Rows are points. The points of each table are mixes of a few directions, plus a little noise. Count the directions of each table, and those that both share. Where both have some left over, give the other angles between the two spaces (their principal angles), to ten degrees, smallest first.

First (6 x 2):
-27,-5
-24,-5
81,16
-18,-3
-17,-3
6,1
Second, 7 rows:
-6,-1
-65,-13
-6,-2
70,14
16,3
10,2
-19,-4
Directions: first 1, second 1, shared 1

First:
3,-50,15,-23
20,20,-18,16
2,-17,2,-23
-8,-15,12,-1
-14,-34,20,-19
2,45,-12,41
-5,52,-18,7
Second (7 x 4):
4,9,1,-2
-8,-19,-3,4
-6,-14,-2,3
38,95,15,-20
-14,-34,-5,7
-1,-1,0,0
-14,-35,-6,7
Directions: first 3, second 1, shared 0; angles 40

First (10 x 8):
26,31,4,-31,23,-27,-22,-6
17,11,25,15,4,-4,-16,-4
8,7,1,-10,9,-14,-7,4
-14,-2,-32,-28,0,-10,18,11
8,25,-9,-10,0,-23,8,14
-5,-13,13,19,-8,38,-6,-27
-4,-20,9,-1,5,42,-17,-39
-30,-95,23,38,6,2,-6,36
-2,41,-21,10,-27,-9,35,15
-4,15,-13,-1,-12,6,14,-3
Second, 10 rows:
2,13,-7,6,-5,-41,18,43
5,-14,21,6,7,36,-25,-38
-20,-24,-21,-5,-2,-26,22,40
-11,-35,5,8,5,1,-3,11
25,39,20,13,-3,-10,-9,-5
-15,-2,-30,-13,-6,-29,29,38
6,4,8,-7,3,41,-18,-49
-2,-4,-1,5,-1,-19,7,23
-13,-11,-18,-27,2,51,-5,-51
25,34,23,14,-1,-2,-14,-12
Directions: first 4, second 3, shared 3

First:
0,-31,2,-15,-12,-8,7,-29,-6,-12,20
-26,-59,61,-62,-23,43,8,-13,-17,3,-10
5,8,-12,10,4,-8,-1,0,3,-2,4
-17,12,-51,5,37,36,8,30,13,9,12
14,22,-22,26,6,-24,-4,0,6,-4,5
10,10,25,6,-14,-17,-8,-2,-3,1,-16
-11,17,-49,11,33,25,5,26,12,7,11
12,-24,37,-11,-32,-29,-2,-36,-12,-12,2
14,45,9,29,1,-17,-14,24,5,10,-29
Second (10 x 11):
-15,25,24,-5,12,40,-8,47,3,23,-40
-2,4,3,0,2,5,-1,6,0,3,-5
30,-52,-48,11,-24,-79,16,-95,-5,-47,81
10,-16,-15,4,-8,-25,5,-30,-2,-15,25
5,-9,-8,2,-5,-14,3,-17,-1,-9,14
-13,21,19,-4,9,33,-6,38,2,19,-32
0,-1,-1,0,0,-2,0,-2,0,-1,2
-6,11,9,-2,5,16,-4,19,1,11,-16
-5,9,8,-2,4,14,-3,16,1,8,-13
-6,9,9,-2,4,14,-4,17,1,9,-15
Directions: first 3, second 1, shared 1

First:
12,-8,-3,-9,10,32,-3,3,22,-11,3,41,-1,27
-10,5,2,7,-8,-25,2,-3,-18,9,-3,-33,1,-22
28,-17,-6,-21,22,74,-7,8,51,-25,9,95,-2,63
-9,5,2,7,-7,-24,2,-3,-17,8,-3,-32,1,-21
1,-1,0,-1,1,2,0,0,1,-1,0,3,0,2
11,-7,-2,-8,9,29,-3,3,21,-10,3,38,-1,25
-13,8,3,10,-10,-34,3,-4,-23,11,-4,-43,1,-29
0,0,0,0,0,0,0,0,0,0,0,0,0,0
-7,4,2,5,-6,-19,2,-2,-13,6,-2,-24,0,-16
-13,8,3,10,-11,-35,3,-4,-24,11,-4,-45,1,-30
Second:
8,41,10,65,29,6,-3,5,-3,15,-4,9,54,18
2,-16,-1,-6,-14,-9,6,26,3,4,-9,-9,-13,1
4,-22,0,0,-18,-13,11,46,6,10,-14,-14,-15,5
1,-3,0,1,-3,-2,1,8,0,2,-2,-3,-1,2
1,-37,-5,-27,-29,-15,11,40,7,2,-10,-17,-36,-3
-9,-33,-9,-60,-23,-3,0,-16,2,-16,7,-4,-47,-18
6,30,7,48,20,5,-2,6,-2,11,-4,6,40,13
-5,5,-2,-12,6,7,-6,-30,-3,-9,10,8,-2,-7
-8,-2,-4,-31,2,8,-7,-40,-3,-14,13,8,-13,-13
-2,38,4,25,30,16,-12,-45,-8,-4,12,18,36,1
Directions: first 1, second 2, shared 0; angles 80

First (8 x 20):
-5,-23,-28,-37,-31,67,-38,-15,37,53,-36,-39,-65,-13,-4,3,53,2,-31,23
-3,-14,-17,-22,-19,40,-23,-9,22,31,-21,-24,-38,-8,-3,1,32,1,-19,14
2,8,10,13,11,-24,14,5,-13,-19,12,14,23,5,2,-1,-19,0,10,-9
3,14,17,23,19,-42,24,10,-23,-33,22,25,39,8,3,-2,-33,-1,18,-14
0,1,1,2,2,-4,2,1,-2,-3,2,2,3,1,0,0,-3,0,1,-1
3,13,15,20,17,-36,20,8,-20,-29,19,22,35,7,2,-2,-29,-2,16,-12
-6,-25,-30,-40,-34,73,-42,-17,41,58,-38,-43,-71,-14,-5,3,59,2,-33,26
6,26,31,41,35,-76,43,17,-41,-59,39,45,72,15,5,-3,-60,-3,34,-26
Second (9 x 20):
13,30,-4,34,-1,-51,-24,-2,0,-56,-5,26,-13,9,4,-20,-40,4,28,-31
41,-5,5,-21,-1,-5,19,38,3,-26,-15,20,5,-3,8,5,-30,27,29,-15
31,-32,-2,-43,-9,24,68,46,-39,-7,56,36,65,-9,11,56,-48,29,36,21
-25,-3,14,16,30,14,19,-12,-1,45,1,-34,22,0,2,3,44,-21,-42,28
-43,-15,3,-17,-15,24,-5,-34,-19,32,29,-12,10,-4,-26,3,28,-20,-10,11
18,11,-8,-8,-22,-20,-40,6,28,-39,-31,20,-53,8,0,-27,-26,11,21,-41
53,7,12,-3,5,-21,5,19,-14,-37,-42,6,19,-21,-17,-11,-10,34,54,-19
-61,-4,12,6,17,14,-6,-25,25,53,11,-28,-21,23,6,-12,43,-45,-71,11
-26,12,-30,36,-2,21,-36,-35,17,33,-3,-35,-36,-4,13,4,39,-17,-43,34
Directions: first 1, second 6, shared 1

First, 11 rows:
-53,22,-11,-27,-6,65,59,28,63,-2,-26,21,1,-50,-28,12,58,60,39,35,27,-16,37,-2,-40,-26,67,-19,49,48,-18,9
26,8,0,6,12,-29,-16,3,-23,6,-2,2,-11,18,-5,2,13,-23,-6,-19,-10,28,-7,2,-1,-1,-35,3,-27,12,-5,-7
-2,-11,10,14,-11,-5,-16,-10,-4,-8,13,-3,10,7,15,11,-39,-9,-10,4,-8,-11,-21,-3,16,16,-11,10,-1,-28,-4,7
-13,-10,19,32,-25,6,-6,18,29,-9,-9,-16,29,-5,30,24,-29,-19,30,19,0,5,-6,-23,-5,-3,-32,32,5,-19,-54,-7
2,0,10,-32,41,13,26,-19,-26,8,4,6,5,-11,-36,-7,19,51,-2,-14,28,-3,23,11,4,-20,41,-32,15,13,61,1
9,0,-3,-1,8,-21,-19,-20,-28,-6,17,16,-11,20,-8,7,-17,-5,-34,-16,-12,5,-25,13,16,13,-8,-10,-14,-1,19,9
-1,14,4,-8,-5,16,5,12,10,8,4,4,-9,-14,-8,8,13,11,9,19,-3,-22,-9,-1,1,20,10,2,6,-13,-2,17
-20,-8,-29,24,-28,-18,-12,3,23,-23,-15,9,-2,19,25,-2,-12,-39,-13,-10,-16,33,0,-1,-19,-19,-22,9,-9,37,-50,-18
20,-4,26,13,5,-8,-11,4,-13,8,5,-18,15,2,8,10,-16,-9,16,2,1,-1,-8,-11,12,9,-29,17,-10,-32,-3,-1
10,-8,-12,-29,17,9,12,-18,-18,14,7,-13,-12,-7,-11,-45,12,21,-13,-8,11,-26,23,12,10,0,45,-21,9,-11,60,-1
21,-3,-15,9,-8,-27,-23,-1,-13,3,2,-9,-16,20,16,-21,-4,-38,-16,-13,-19,8,-8,3,5,10,-25,9,-24,-6,-6,-7
Second (8 x 32):
-4,0,-3,-2,13,-3,-2,2,-5,-1,-11,0,-11,5,2,-8,-2,-6,-6,-5,-8,3,-5,3,-5,1,2,-8,-2,13,7,10
16,-15,58,-5,95,-18,-9,-25,-80,3,-6,-8,12,19,-22,18,-51,25,-14,-35,5,12,-34,3,25,0,-11,-31,-5,-5,81,37
-6,1,-9,-1,6,-1,-1,4,0,-1,-11,1,-12,3,3,-10,2,-8,-6,-3,-9,2,-4,2,-7,1,3,-7,-1,13,2,7
-12,0,-14,-3,27,-6,-4,7,-9,-4,-28,0,-29,11,5,-23,-2,-19,-16,-12,-22,6,-13,7,-14,2,8,-19,-3,35,13,23
9,0,12,2,-20,5,3,-6,6,3,22,0,23,-8,-4,18,1,15,12,9,17,-5,10,-5,11,-2,-6,14,3,-28,-9,-17
-9,-1,-8,-3,33,-8,-4,5,-15,-2,-26,-1,-25,11,2,-19,-7,-15,-16,-14,-19,6,-15,6,-10,3,6,-20,-3,32,19,24
3,7,-15,5,-69,14,8,5,46,1,29,4,20,-19,7,12,26,4,21,28,17,-11,28,-7,1,-2,-2,31,5,-29,-50,-37
2,9,-21,6,-85,17,9,7,58,1,32,5,22,-23,9,12,33,3,25,33,18,-13,34,-8,-1,-2,-1,38,7,-32,-63,-44
Directions: first 6, second 2, shared 1; angles 50

First, 11 rows:
6,-2,-10,5,6,-4,-6,0,-1,1,-1,-2,0,6,2,2,0,-2,3,-8,3,-5,1,-1,7,2,6,9,9,-8,-6,1
5,-2,-6,4,4,-2,-3,1,-2,3,0,-1,-1,4,3,1,0,-1,3,-5,2,-3,2,-1,6,2,5,6,7,-4,-5,2
36,-10,-55,33,38,-22,-35,5,-16,5,-5,-7,-3,36,16,9,0,-9,18,-45,21,-22,8,0,46,12,35,48,55,-43,-35,11
-62,17,94,-58,-62,39,57,-9,26,-8,9,12,4,-63,-28,-13,0,15,-28,78,-38,37,-12,-1,-81,-21,-60,-83,-95,75,61,-18
34,-7,-51,32,33,-22,-30,5,-12,5,-4,-7,-2,34,14,7,-1,-9,16,-41,19,-21,7,1,42,10,32,43,51,-39,-32,10
9,-2,-15,8,10,-6,-7,2,-5,1,-2,-2,-1,8,3,3,-1,-2,4,-11,5,-6,1,1,11,3,10,12,15,-10,-9,3
61,-15,-91,55,61,-38,-55,9,-23,10,-9,-11,-6,61,25,14,-2,-15,28,-74,36,-36,11,1,76,20,57,79,91,-72,-58,18
-27,7,42,-24,-27,17,25,-3,10,-3,4,5,2,-27,-10,-4,1,7,-12,32,-16,15,-5,-1,-35,-8,-26,-36,-40,32,26,-8
-34,9,50,-31,-35,22,30,-6,14,-3,4,6,3,-35,-14,-7,1,10,-16,42,-21,20,-6,0,-42,-11,-32,-43,-51,40,33,-10
-12,3,18,-12,-13,7,12,-1,6,-2,2,3,0,-14,-6,-3,0,4,-6,18,-8,9,-3,0,-17,-5,-12,-18,-20,16,12,-4
-13,3,19,-12,-12,8,11,-1,5,-1,2,2,1,-13,-5,-2,0,4,-6,15,-7,7,-2,-2,-17,-5,-12,-16,-19,15,13,-4
Second (8 x 32):
-49,-48,-5,-10,-25,-54,-27,5,12,19,70,65,-38,-37,-6,-37,28,-43,2,30,12,12,20,0,-47,-21,7,-15,-48,-46,-48,-1
21,-2,49,30,-11,5,-16,8,36,32,-3,-9,-20,-8,14,36,-9,12,2,21,42,-28,-64,-18,-53,83,-52,-13,-30,41,-9,-8
-29,36,5,-20,-4,55,66,-30,-15,-34,-26,-14,31,2,-4,14,-23,6,-8,-7,-36,4,20,9,26,-51,-17,-14,-4,40,44,10
-7,10,28,-45,-20,8,12,13,-6,-14,-9,-10,14,-20,-26,-34,14,24,-17,28,-38,42,16,7,-10,-26,12,-27,-11,12,44,-15
-7,-21,-32,-17,4,-36,-23,11,-17,-5,21,20,-4,-3,-13,-41,23,-14,1,-4,-15,24,39,9,17,-39,46,10,15,-50,-14,-1
47,10,7,4,12,1,-22,20,0,6,-30,-33,9,16,-2,3,2,30,-1,-6,3,4,-18,-3,10,36,11,10,30,5,15,-10
-28,11,-16,4,4,25,36,-28,-8,-16,1,7,10,6,10,19,-19,-18,4,-16,-7,-14,14,4,20,-33,-13,3,-3,9,0,16
52,5,-36,52,39,-3,-26,2,-2,13,-23,-25,-2,44,27,40,-17,1,18,-47,40,-43,-25,-8,37,50,5,47,53,-11,-31,11
Directions: first 1, second 4, shared 1
